Rows are points. The points of each table are mixes of a few directions, plus a little noise. Count the directions of each table, and those that both share. Where both have some left over, give the other angles between the two spaces (their principal angles), to ten degrees, smallest first.

First:
[[ 52  40]
 [-59 -43]
 [-15 -11]
 [ 31  22]
 [ 14  10]
 [-24 -17]]
Second (7 x 2):
[[ 37  28]
 [ 44  33]
 [-46 -34]
 [-35 -26]
 [-13 -10]
 [-29 -21]
 [ 41  31]]
Directions: first 1, second 1, shared 1

First (6 x 4):
[[ -4  28  -4  -6]
 [ -4  31  -5  -7]
 [  2 -19   3   4]
 [  0   1   0   0]
 [ -2  18  -3  -4]
 [  9 -60  10  14]]
Second (8 x 4):
[[ -2  -1   8  -3]
 [ 15   5  37  13]
 [ 19   4  29   4]
 [  6  -1 -21 -10]
 [-27  -7 -36 -14]
 [ 16   8 -27  18]
 [-13   0  20  11]
 [-13  -7 -10 -19]]
Directions: first 1, second 3, shared 0; angles 80

First, 9 rows:
[[ -1  -2 -26  16 -17 -23  -3 -27  -8]
 [ 12 -28   6  30 -37 -13 -19  21 -11]
 [  8  -1   0  29  11  -6  55  -1   6]
 [-10  -5  26  27  17  -2 -49 -12   0]
 [  3  -7  29 -30  -8   0   9  13  47]
 [  4   7 -27 -21  -9  19   0  25 -41]
 [ -7   8  23 -11  23  -5  17 -20  45]
 [ -3  23 -23 -47  14  32   8  19 -28]
 [ -7   6  -8   7   7  -3 -18 -17 -10]]
Second (9 x 9):
[[ -6  13 -11 -15  -3  -1   6 -14 -11]
 [-14   2 -19  12  37  -1   2 -22   3]
 [  2  12 -57  12  53   0 -13 -27  15]
 [ -8 -19  44  10 -17   0   8  18  -3]
 [  4  12 -60  13  54   0 -14 -26  17]
 [  3 -10  38  -6 -37   0   5  23  -6]
 [ 25 -10  23  -2 -38   1  -9  35   8]
 [-15  10  10 -20 -15  -1  15 -12 -21]
 [  8 -10  31  -3 -33   0   1  25  -1]]
Directions: first 5, second 3, shared 1; angles 30, 80

First, 10 rows:
[[ -6 -24  29  26  -1 -17 -17 -10  46  14 -29 -43]
 [  6  11  -2   6  12  -7  -6   8 -22  11 -11   7]
 [ -7 -29  -7   8 -25  28 -16   6  39  -4  21 -14]
 [ -2   8   1   4  -5   9 -18  11  38   2   2 -23]
 [  7  30  29  18  32 -42 -15   0   5  25 -52 -30]
 [  5 -21   0  17   7 -12   2  -4 -49  17 -16  20]
 [  0  19 -10 -42   6  -6  50 -20 -49 -30  20  45]
 [ -3 -11 -32 -19 -25  41   7  10  -8 -20  49  29]
 [ -1  42 -14 -36  -2  16  11   8  21 -26  29   4]
 [  0 -26   6  16   0  -8   1  -8 -20  11 -12   5]]
Second:
[[  8 -38 -11   9 -22   8  -6   8   2   7  -8 -10]
 [ -9  50   7  16  24   6 -21  14   0  13  11   8]
 [  1  18  29  20  -9 -22  47  -6 -17  10 -36 -16]
 [-12   0 -14  -5 -24  38  22   2  -9 -17  46  27]
 [-19 -14  21  -3   3  -3  -8 -25  50 -14  11 -17]
 [ 22   8 -27 -49 -16  -4  34   6 -11 -26  -4   1]
 [ 18 -19   2 -23  28 -48  -7 -18 -18   1 -43  -5]
 [-10  -5  -7  35  15  24 -60  19   2  25  22  13]]
Directions: first 4, second 6, shared 4

First, 10 rows:
[[  1  -8 -26  -5   0  20 -30  -1  -5   3  19  -4 -18   6  12 -30  -6  13]
 [-12   9   8  19  16  27 -25  27  31 -10  11 -56 -28  38  21 -30 -36   4]
 [  2  -8 -25  -6  -2  16 -26  -3  -7   3  16   0 -14   2  10 -24  -2  12]
 [ 12  -7   0 -19 -16 -34  36 -28 -32   9 -18  59  35 -42 -25  40  40  -8]
 [ 11  -5   5 -16 -14 -33  36 -24 -26   8 -20  52  33 -37 -25  41  35 -10]
 [-11   5  -2  16  15  31 -34  25  28  -8  18 -53 -33  38  24 -39 -35   8]
 [ 10  -4   8 -14 -14 -34  38 -23 -24   7 -20  51  35 -36 -25  42  34 -10]
 [ -2   2   5   3   2   2   0   5   5  -2  -1  -8  -3   5   2  -1  -5  -1]
 [-14  21  44  27  16   2  15  30  40 -14 -13 -54  -7  34   5   7 -32 -14]
 [  3  -7 -17  -8  -4   4 -10  -8 -11   5   8  13  -2  -7   1  -8   7   6]]
Second (10 x 18):
[[-34  43  39  31  31 -17 -10  33  -3 -29  20 -14 -12  35 -23 -13 -23  11]
 [ 22 -27 -18 -25 -21  -7  20 -27 -11  16 -18  32  22 -36   1  25  31 -10]
 [-18  23  22  23  18   5 -10  25  16 -16   9 -34 -16  31   0 -15 -27   3]
 [ -3  41  25  35 -15  -2  42  -6  36  17 -24 -36  -9  14  -1   7 -47 -12]
 [ 13 -35   9  -7   4  29  -1  19  49  -2 -21 -60  -2  16  39  10  -7 -24]
 [  5   4 -25  -8 -14  -6  -1 -25 -26  14   8  36   1 -20 -11  -6   9  13]
 [ 15 -12 -35 -10 -21  16  -7 -24  -5  22   2   9  -8 -15  12 -14  -1   6]
 [ 11 -47 -15 -34   8   2 -20   4 -18 -11   3  24  17 -18   9  12  46  -3]
 [ 17 -15   1 -14 -17 -13  34 -20  -1  14 -26  19  24 -28  -3  35  22 -17]
 [-29  24  -5  10  29  -7 -47  19 -37 -24  47  20 -19  20 -22 -38  -1  32]]
Directions: first 2, second 4, shared 2
